Each row is a point. Two turns around zero, p and q, are shown by what they do to some points. Where does a point land after both, in the order given? Backwards means that the second turn is done in reverse. Each puzzle has new turns, and all numbers are rounded.

Turn p:
[-3.6,  8.7] => [0.1, 9.4]
[21.8, 15.7] => [26.2,  5.8]
[-10.9, -12.2] => [-14.8,  -6.9]
[ -7.3, -12.1] => [-11.5,  -8.2]
Turn q:
[-9.6, -7.6] => [11.8,  3.3]
[-14.3,   2.2] => [12.3, -7.6]
[23.9,  5.4] => [-24.1,   4.3]
Where do these land?
q, then p: [  7.5, -16.9] => [ 7.0, 17.1]
p, then q: [8.9, 6.4] => [-10.8,   2.0]
p, then q: [-3.3, 22.3] => [-13.8, -17.8]
q, then p: [-13.0, -11.8] => [17.5, -1.2]

Turn p:
[-4.1, 13.3, 15.6] => [18.5,  9.2,  3.2]
[ 25.1, -18.3,  -0.5] => [ -7.9, -27.0,  13.2]
[-9.9, -6.8, -6.3] => [-11.4,   7.2,  -1.3]
[-20.9,  12.8,   2.1] => [ 5.8, 22.5, -8.1]
[  9.8,  -1.0, -10.9] => [ -4.9, -12.0,  -7.0]
Turn q:
[ 9.5, 23.7, 11.8] => [-9.7, 26.3,  2.2]
[18.2, 10.0,  7.3] => [-3.7, 16.3, 14.4]
[ -1.4,  -2.2, -13.8] => [13.3, -3.5, -2.9]
[-14.2, -21.6,  -2.7] => [ -0.1, -25.4,  -5.7]
[-12.1,  -9.9,  -2.6] => [  0.2, -13.7,  -8.0]
Where do these land?
q, then p: [-13.9,   0.6,  -1.5] => [-11.6,  -2.4,  -7.4]
p, then q: [ -2.5, -16.9,  16.9] => [-23.7,   3.9,  -0.1]
p, then q backwards: [ 12.9,  26.4, -12.7] => [-24.5,  -1.3, -20.5]
p, then q: [  3.6, -10.0,  -2.7] => [-6.1, -7.7, -4.8]

Turn p:
[  2.5,  10.0,   4.4,  11.5,  -9.5, -15.2] => [ -1.9,   6.9, -11.2,  -3.2,  -8.9, -17.7]
[-15.3,  15.8,  -4.7, -10.9,  15.7,  -4.1] => [ -0.4,  19.1,  11.4, -11.1,  16.5,   0.3]
[-12.9,   0.6,  12.4,   6.2,  20.9, -18.7] => [ -9.6,   1.0,  18.9, -15.4,   5.0, -20.8]
[ -5.2, -20.6, -17.2,  18.8,   7.0,  11.1] => [-25.9,  -7.2,   9.9,  11.3, -10.4,  14.7]
[  4.4,  13.9,   2.1, -15.9,  -3.6, -11.5] => [ 11.3,   6.8, -11.7,  -8.3,  13.6,  -7.0]
[ 11.2, -20.1,   5.2, -18.6, -16.5,   6.6] => [ 14.0, -25.0, -13.1,  -2.5,   0.2,  14.8]
[ 12.9,  -3.4, -20.2, -16.7,  18.4,  23.7] => [ 0.0, -2.4,  7.1, 22.0, 25.4, 24.1]
[  0.4,   4.4,   4.7,   7.9, -16.7,   3.4] => [  6.5,   3.5,  -8.5,   1.9, -16.2,  -1.1]
[  1.9,  -0.6,  13.3,  17.6, -15.7,   4.7] => [  6.0,  -2.7,  -2.9,   5.1, -25.1,  -7.3]
Turn q:
[ 19.9,  20.9,  11.4,  14.5, -10.2,   9.4] => [31.3, -3.8, 18.8, -0.3, -2.9, -3.1]
[-12.6, -17.4,  -3.9, -14.3, -19.1,  -8.4] => [-26.6,   0.6,   8.2,   8.9,   7.1,  14.6]
[-22.9,  -8.4,   9.2,  16.0,  12.3,  -7.2] => [ -1.0,   6.7, -18.9, -17.4,  18.3,  10.0]
[ 15.3,  -4.9, -15.3,  14.5,   6.9,   8.1] => [  8.1,   8.7,  -2.5,  -8.3, -24.4,   1.5]
[ -8.4,   9.0,   1.6, -16.1, -10.2,   1.2] => [-8.3, -0.5, 10.0, 11.6, 11.7, -8.8]
[ 12.4,  -1.8, -11.2,  -3.3,   0.8, -10.2] => [  0.0,  -1.1,  -5.1,  12.6, -13.9,   4.4]
[-4.0, 25.2, 11.1,  2.7, 10.9, 17.4] => [ 17.9,   1.1,   3.0,  -8.5,  11.4, -25.8]
[ -9.7, -10.7,  11.9,  -9.4,  24.0,   6.9] => [-11.7, -13.3, -16.4, -17.1,   6.0, -12.3]
[ 10.0, -11.7, -14.8,  -4.6, -15.3, -17.3] => [ -9.7,   1.5,   2.7,  18.8, -13.2,  19.5]
Where do these land?
p, then q: [-17.0,  -3.9,   5.3,   7.0,   2.8,  -6.5] => [-7.9, -8.4,  6.5,  7.4, 14.1, -1.4]
q, then p backwards: [ -2.7,   7.5,  11.3, -40.5,   1.1,   5.6] => [ 23.1, -14.9,   4.5,  14.9,  24.7, -16.0]
p, then q backwards: [21.7, -7.4,  2.6, 14.8,  7.8,  0.9] => [  7.9,   8.4,  -0.3, -25.2,   0.4,  -6.7]
q, then p backwards: [ -8.3,   7.1,   8.7,  -3.5,  -2.1, -11.0] => [12.2,  1.0, -6.0, -9.8,  7.1,  1.0]
p, then q: [ 1.0, 12.4, -1.3,  6.8,  1.1, -2.7] => [ 9.2,  4.8, -3.0,  8.4,  4.8,  0.2]
p, then q: [30.2, -9.9, 10.0, -0.9, -9.6,  2.2] => [ -2.5,   6.2,  -6.4,  -6.1, -22.5,  24.1]
p, then q: [  4.1, -17.7, -50.2,  10.9,  -0.5,  -1.5] => [-15.3,  40.8,  -3.0, -25.2,  15.9, -13.3]
q, then p backwards: [-14.2,   6.5,   5.6,   3.2,  -8.0,   7.9] => [-5.5,  8.2, -0.5, -8.7, 14.9, -4.2]
p, then q: [-14.8,   5.3,   8.1,   2.3,   7.4,   5.1] => [  6.6, -13.4,   7.1,   3.4,  10.0,  -3.7]

Turn p:
[ -9.7, -13.1,   8.9, -15.8,  -5.8,  -3.0, -23.3,   9.8] => [ -9.0,   3.5,   1.2,  -7.4, -18.9,  21.1,  -7.1, -16.6]
[-16.7,  -0.2, -16.3,  11.3,   4.5, -12.1, -11.0,   3.3] => [-13.6, -14.9,   9.4,  -8.9,  13.9,   3.1,   4.0, -13.2]
[ -3.2,  -7.6,   8.9,  -2.6, -15.2,  -9.1,  -9.0,  -4.7] => [ -6.6,  -1.7,   7.5,   1.4, -15.8,  -1.9, -12.2,  -8.1]
[ 5.9, 21.9, 16.6, -0.3,  0.5, 20.2, 14.4, -8.7] => [  3.1,   8.2, -18.0,  18.1,   4.9,  -3.2,  -8.6,  25.4]
[ 18.2, -19.0, -16.7,  38.1,   9.3,  -7.1,  -8.0,  15.3] => [  7.1, -22.9,  22.3,   9.1,   0.7,  -2.8,  39.9, -10.0]
[-13.7,  17.4,  -8.7,  -2.5,  -3.6,  -7.5,  17.9,  13.2] => [-14.8,  18.3,   1.8,  -2.6,  22.3,  -8.6,   0.3,  -0.6]
[ 17.1,   7.2, -10.1, -14.1,  -6.0,  17.1,   5.3, -10.0] => [  9.5,   4.2, -26.0,  -4.7,  -6.7, -14.0,   3.0,   6.7]
[ 11.4,   9.1,  17.0,  -6.5,  23.6,  -7.7,  13.1, -16.0] => [15.5,  2.3,  7.3, -7.6,  3.0,  2.9, -9.6, 33.5]
[ -9.3, -15.6,   0.4,  -7.7,  -7.3,   9.3,   0.5,  -2.0] => [  8.6,   3.2,  -5.6,   2.6,  -3.5,   3.7,  -9.7, -17.0]
Turn q:
[  7.3,   7.2, -18.7, -20.1,   0.2,  -1.5,   2.0,  15.0] => [-11.9, -15.0,  20.7,  -7.6,   7.7,   5.3,  -9.2,   8.1]
[  0.9,  16.2,   0.4, -13.7,  17.1,  -1.0, -18.2,   3.6] => [  2.4,   9.9,   6.5,  -6.1,   3.5,   8.9, -15.8,  23.7]
[-11.6, -29.2,  -4.0,  16.4, -17.3,  10.5,   3.3,   7.2] => [  6.2, -11.2,  -5.2,   7.9,   6.5, -31.2,  14.7, -16.2]
[-15.1,  -2.6,  18.9,   7.8,  19.1, -21.6,  28.6,   0.2] => [ 33.9,  -7.9,  -2.5,   6.9, -15.3,  23.4,   3.7, -15.5]
[-4.9,  1.5,  0.9, 28.9, -6.1, -2.9,  1.9, -8.9] => [  6.1,   8.7, -18.1, -11.7,  -2.7,  -5.9,   6.9, -18.1]
[15.3, -5.2, -7.5, -6.6, 12.5, 19.6, -0.9, -8.0] => [-12.7,  -7.1,  -3.5,  -2.1,  -9.3,  -3.0,  10.9,  22.8]
[ -5.5,  11.0,  -8.0, -24.5,  -5.3,   5.5,  -1.9,  -2.8] => [-14.1,  -1.2,  15.2,   4.1,  -7.4,  -1.3, -18.4,   6.5]
[  0.6, -12.6,  12.0,  22.6, -16.2, -19.8,  -7.7, -13.2] => [  6.4,  24.7,  -7.3,   3.7,   7.3,  -3.1,  18.5, -24.0]
[ 13.0,  13.7,   6.0, -10.7,  -3.9,  11.2,  -7.1,   7.0] => [-16.1,  -1.0,  -5.8,   4.8,   9.8,   6.7, -11.3,  12.7]
Where do these land?
p, then q: [ -9.9,  24.1,   0.0,  10.9, -12.3,  -6.5,   4.7,  -4.6] => [28.4,  6.7,  6.1, -7.1,  3.1, -5.0, -7.2, -2.9]
p, then q: [ 19.4,  -2.6,   0.9,  -9.0,  29.5,  25.2, -29.6,  -0.9] => [-27.3, -39.3,   3.5,   2.5,   1.8, -20.2,  10.7,   3.7]
p, then q backwards: [-17.1,   0.0,  -1.1,  -8.7,  18.7,  -3.8,   5.0,  -8.3] => [  1.3,  16.5,  -2.8,   2.3,   5.4, -10.0,  -6.9,  19.0]
q, then p: [-13.9,  -6.3,   6.3,   0.2,  -6.2,  -2.6,  10.3,  24.5] => [ 18.2, -19.5,  10.6,  -2.1, -11.4,   3.4,   6.2,   3.9]
q, then p: [-12.0,  -6.3,   5.9,   5.7,   3.5,   9.3,   7.0, -10.9] => [ -5.0,  -2.5,   4.2,   0.5,  -5.9, -19.5,   4.2,  -5.9]
p, then q: [ -2.0,  -2.7, -12.3,   2.7, -10.0,  -9.0,  -6.8,  -1.7] => [ 4.0,  8.5,  9.8,  8.5, -9.4, -0.5,  2.9, -6.8]
q, then p: [ 61.3,   9.9, -12.5,  -4.5,  -2.3,  -1.2,  -1.7,  14.9] => [ 21.0,  21.3, -13.7,   1.3,  39.7,  35.7,  -9.1, -15.6]
q, then p: [-11.9,  -6.9,  -2.3,  -9.0, -14.2,   4.7,  11.0,   1.0] => [  0.4, -13.8,  14.7,   5.7,  -6.7,  -3.3, -10.4,  -4.1]
p, then q: [-11.8,  -6.4,   1.1,  18.8,   4.1,  -4.2,  -1.9, -12.8] => [12.6,  7.4, -5.6,  8.9,  2.6, -5.5, 17.7,  8.0]
q, then p: [ -2.2,  -2.9,  14.1,  -7.0, -10.8, -11.9,   1.9,  -1.2] => [  0.6, -14.7,  -2.0,  12.6,   4.5,  -1.6,  -1.6,  10.8]
